Every row gives one point. The points of each table are mixes of a few directions, plus a little noise. How many directions does each table use, and how many do they share? Where both have some left over, give the other angles between the two spaces (their principal angles), to ten degrees, smallest first.
(in the rows, 128 means zero)

First (6 x 2):
[[113 126]
 [125 128]
 [189 138]
 [ 89 121]
 [ 71 119]
 [182 137]]
Second, 5 rows:
[[123 123]
 [147 150]
 [ 75  66]
 [137 138]
 [159 164]]
Directions: first 1, second 1, shared 0; angles 40

First:
[[129  72  66]
 [147 138 118]
 [160 162 129]
 [107 154 180]
 [130 106 101]
 [ 95 135 174]]
Second, 5 rows:
[[140 105 173]
 [141 104 175]
 [114 154  75]
 [111 159  66]
 [134 117 150]]
Directions: first 2, second 1, shared 0; angles 60

First, 5 rows:
[[ 42 158 114 153]
 [101 137 124 136]
 [214  99 142 102]
 [127 128 128 129]
 [156 118 132 119]]
Second, 6 rows:
[[ 64 149 118 148]
 [144 123 130 123]
 [ 91 140 123 139]
 [224  95 144 100]
 [169 114 135 115]
 [ 74 146 120 144]]
Directions: first 1, second 1, shared 1

First, 6 rows:
[[124 134 142 127 142 125]
 [121 140 156 127 156 123]
 [142 106  73 130  73 138]
 [105 165 217 125 217 112]
 [144 103  68 130  68 139]
 [132 121 112 129 111 131]]
Second:
[[151 166  32 190 207 123]
 [143 150  66 167 172 125]
 [126 125 138 123 124 128]
 [124 112 148 109  93 132]
 [141 108  74 131  80 137]
 [129 125 126 128 122 129]
 [118 129 169 114 135 124]
 [113 116 188  99 108 128]
 [107 119 211  92 112 125]]
Directions: first 1, second 2, shared 1

First, 9 rows:
[[177 116  61  94 173 133  77 116]
 [111 133 152 140 113 124 145 132]
 [122 107 128 124  97 164 152 131]
 [112 124 147 137 105 139 151 133]
 [130 125 124 125 126 133 128 127]
 [105 131 159 143 104 130 154 134]
 [122 100 126 122  89 176 158 132]
 [ 85 182 203 173 137  52 140 136]
 [189 134  51  92 208 101  47 111]]
Second (8 x 8):
[[154 111  77 246 102 145 125 117]
 [110 134 178 108 125  79 121 147]
 [112 126 148  75 122 152 149 130]
 [139 134 107  31 170 157 119 116]
 [116 164 128 127 154 138 142 112]
 [141 114 110 147 121 132 119 128]
 [116 134 171  78 142  78 111 145]
 [138 106 106 213  90 143 135 128]]
Directions: first 2, second 4, shared 2

First:
[[128 171 106 131 104 191  68 171 178]
 [131 120 195 127 204  66 190 113 114]
 [138 142  92 142  82 189 124 121  84]
 [114 135 142 143 168 124 144 129 142]
 [158 119 139 118 133  73 148 131 142]
 [121 127 154 100 121 135  96 135 128]
 [106  83  69 134  83 118 126  96 109]]
Second, 7 rows:
[[ 92  93 130 119 166  90 165 195 159]
 [140 148 115 118 134 103  84 133 102]
 [110 135 124  99 133 135 138 162 136]
 [ 99 138 127  85 124 167 162 166 151]
 [178 127 135 189 104 122  90  35  95]
 [106 127 135 106 115 178 173 139 155]
 [169 126 129 178 121  99  84  64  95]]
Directions: first 5, second 3, shared 0; angles 30, 60, 70

First (8 x 11):
[[ 96  96  75 178  48  42 121 128 118  45  59]
 [139 147 134 116 158 156 135 123 141 167 152]
 [118 127 127 116 134 140 134 131 130 158 137]
 [ 84  86  89 152  56  66 128 139 112  83  72]
 [143 157 126 126 162 151 136 115 147 168 153]
 [170 171 136 141 171 145 125 105 150 130 153]
 [129 133 144 105 152 160 133 133 130 167 152]
 [144 105 193  92 142 168 111 150  99 107 146]]
Second, 10 rows:
[[127 132 120 130 127 128 129 124 132 126 128]
 [ 50  76 153 147 108  87  74 147 130 147 121]
 [140 172  72 135 129 136 150  88 151 111 128]
 [194 155 128  90 129 144 153 146 118  90 129]
 [ 95 108 127 118 100  91  91 151 136 101 119]
 [183 137 147  95 132 143 146 154 111 104 131]
 [117 123 115 106  99  94 100 153 138  82 119]
 [186 101 231 144 198 209 183 133  68 232 152]
 [105 142  91 142 120 118 124 104 148 121 125]
 [ 81 135  96 173 137 131 128  79 149 165 130]]
Directions: first 3, second 3, shared 0; angles 30, 40, 60

First (9 x 11):
[[107 115  93 121 107  84 160  91 112 142 150]
 [149 141 163 134 148 171  97 164 144 114 106]
 [146 139 157 134 145 164 102 159 141 116 110]
 [135 133 140 130 135 143 117 141 134 123 120]
 [135 132 140 130 135 143 117 140 134 123 120]
 [160 147 181 138 159 193  80 183 152 107  95]
 [145 138 156 133 144 162 103 157 141 117 110]
 [ 94 108  72 118  95  60 178  70 102 150 163]
 [ 81 100  50 113  82  32 198  47  92 159 177]]
Second:
[[133  94 119 159  85 144 173 184  39  86  89]
 [115 151  82 153 138 143 132 135 128 127 107]
 [152 124  71 109 126 141 129 155 165 148 135]
 [137 165 135 142 141 148 122  49 164  98 148]
 [109 153 141 134 153 116 112  92 157 139 123]
 [151 110 201  78 131  81 128  72 213 136 119]
 [140 109 148 111 117 126 123 137 117 129 153]
 [ 88 117 124 138 132 126 103 199  43 161 150]]
Directions: first 1, second 5, shared 0; angles 90

First (11 x 12):
[[129 122 145  87 128 130 122 130 147 129  89 170]
 [111 164 130 162 152 129 132 124 140 124 141 110]
 [100 151 157 185 135 123 108 117 117  96 176  96]
 [119 171 105 169 157 130 148 127 141 140 143  95]
 [ 95 154 177 152 140 125 103 119 140  96 141 135]
 [ 99 166 155 166 150 127 117 122 141 109 146 117]
 [112 148 140 156 139 127 122 124 130 115 148 114]
 [ 91 119 204 157 110 120  76 112 111  67 169 132]
 [192  90  36  60 115 135 182 150 125 200  77 136]
 [172  69  96  63  92 128 140 140 110 156  96 152]
 [191  57  64  48  88 131 158 145 108 177  85 150]]
Second:
[[110 123 180  88 167  84 106 151  72 114 179 102]
 [196 106  85 121 156 139 122  98 190 140  93 115]
 [104 156  97 195 168 180 173  92 124 143  93 127]
 [157 107 146  93  64 117 111 118 106 113 133 156]
 [177  90 130 119 146 116  86 108 167 107 136 102]
 [ 69 140 175 114 108  94 113 180  88 115 177 127]
 [118 132 109 176 118 159 138 110 152 125 110 133]
 [ 92 170 101 118  98 136 175 167 124 168 103 161]]
Directions: first 3, second 5, shared 1; angles 30, 80

First, 8 rows:
[[110 167 103  59 155 211 160 159 144 133 119 117 113 122]
 [149 126 121 125 160 133 113 167 141 129 114  78 166 118]
 [158 145  63 135 131  78 152  99 180 149 100 177 121 142]
 [116 108 185 121 144 173  96 178  90 110 147  53 160 109]
 [124 117 132 163  93  76 130  79 121 127 138 182 104 143]
 [ 93 100 212 129 119 175  95 158  65 101 165  71 138 110]
 [132 131 103 149 100  78 145  78 144 137 124 195  99 145]
 [141 129 107 142 122  94 134 107 143 135 120 153 125 135]]
Second, 9 rows:
[[173 136 128  98 199 179 134 192 164 137 118  46 167 127]
 [195 103 140 170 159  74 109 143 165 137 128  90 168 137]
 [149 118 124 159 115  81 135  93 141 135 131 163 115 145]
 [ 64 125 151 123  66 119  97 113  86 112 154 166 113 104]
 [ 93 131 166  97 105 144  92 156 119 119 167 124 132 101]
 [127 142 134  92 145 167 135 152 142 130 137 112 127 124]
 [155 163  91  95 158 169 206  97 173 147 114 170  74 169]
 [ 95  99 134 183  72  63  91  93  75 112 123 156 135 115]
 [102 132  86 135 132 157 155 113  87 121  78 123 121 132]]
Directions: first 3, second 4, shared 2; angles 40

First (10 x 18):
[[163  84 140 146 115  95 121 165  68 162 137 127 157 103 131  75 106 143]
 [117 148 150 153 106 150 107 159 131 122 153 114 140 112 139 125 111 159]
 [168  77 150 153 105  94 104 184  54 166 146 123 168  95 131  62  90 158]
 [109 158 112 126 143 142 166  92 167 115 117 131 106 138 134 160 163 104]
 [144 106  93 102 162  95 183  76 128 142  91 149 108 145 120 133 169  75]
 [ 89 168 150 113 110 180  54 146 170  82 147 113 123 147 117 167  91 167]
 [178  41 115  78 143  67  91 132  59 155  99 149 143 145  92  84  94 114]
 [ 98 180 133 158 122 163 156 122 170 113 143 117 118 118 151 155 153 132]
 [139 104 103  91 154 104 142  92 126 131  97 145 113 152 110 135 142  94]
 [ 74 214 134 160 121 190 156 112 206  92 148 111 106 125 155 184 161 135]]
Second, 11 rows:
[[155 100 131  77 130  77 126 179 122 136 129 132 127 117 115 100 111 137]
 [132 160  81 118 165 170  89 135 132  81 121 149  93  88 112 166 124 118]
 [139 121 104 123 181 145  74  47 116 115 110 157 124 163  88 153  85 120]
 [142  53 117 148  76 128 125 157  36 157  96 118 149 114 145  89 170  92]
 [ 96 191 137 147 122 156 164 135 188 109 150 115 113 115 152 157 152 139]
 [137 184 118 142 189 127 148  94 173 117 152 148 113 111 119 147 101 146]
 [ 94 139 149  81 122 104 172  85 201 129 116 117 117 199 126 153 153 115]
 [174  78 107  73 135  53 169 185  98 151 110 141 118  96 123  85 149 104]
 [118 113 153 178  86 151 113 137  92 145 138 109 158 127 148 109 128 141]
 [ 88  97 136 130  62 163 123 122 111 127  97 102 134 168 148 141 183  95]
 [134 171 174 191 139 134 105 132 139 141 189 121 162 110 133 108  54 202]]
Directions: first 3, second 6, shared 3

First (11 x 20):
[[115 132 151 141 109 128 145 124 121 116  82 121  94 132 142 157 173  91
  136 107]
 [123 130 137 166 135  98 105  96 114 135 133 113 123 129 140 106 128 123
  131 112]
 [116 132 149 152 116 117 133 114 117 121  93 117 100 131 143 143 164  97
  135 106]
 [172 113  48   7 160 197 136 211 179 145 234 180 226 117  63 103  11 234
  102 219]
 [120 131 144 228 157  43  56  39  90 153 164  89 129 128 157  53 108 131
  132  90]
 [120 131 143 137 115 128 139 125 124 120  97 123 105 131 138 148 159 103
  133 114]
 [121 130 142 126 112 138 147 135 128 117  93 127 105 130 134 156 161 103
  133 118]
 [140 124 105  66 125 173 156 178 153 122 138 153 149 125 103 150 110 150
  121 161]
 [125 129 133 117 118 140 144 140 132 120 108 131 117 129 128 148 145 116
  130 127]
 [136 125 113  81 123 164 152 167 146 122 130 147 140 126 111 149 120 140
  124 151]
 [120 131 143 186 139  82  93  79 105 139 135 105 120 129 148  95 129 120
  132 102]]
Second:
[[ 99 162 151  92 136 122 211 144 120 111 111  71 117 108 124 163 212  91
  155  79]
 [146 107  95 126 140 130  96 135 139 141 161 153 170 129 118 103  71 171
  118 157]
 [140 102 127 193 116 110  55  92 121 139 117 160 117 146 149 103  87 134
  113 143]
 [153 119 122 115 108 169  87 136 144 132 138 181 108 148 119 120  71 146
   99 184]
 [139 100 128 201 116 103  52  86 118 140 114 158 118 146 152 102  90 131
  116 138]
 [111 159 145  75 129 147 199 155 130 113 121  96 113 115 115 160 183 104
  141 109]
 [ 92 149 133 116 160  82 212 134 112 119 123  47 162  94 130 148 216 107
  171  50]
 [149 108 116 147 118 140  73 120 135 137 137 171 126 144 129 108  72 149
  107 166]
 [105 164 156  82 126 142 206 149 125 109 108  87  99 116 120 167 203  89
  145  97]
 [145 109 107 134 130 133  91 129 137 139 148 157 150 134 123 108  77 158
  115 157]]
Directions: first 2, second 3, shared 1; angles 30
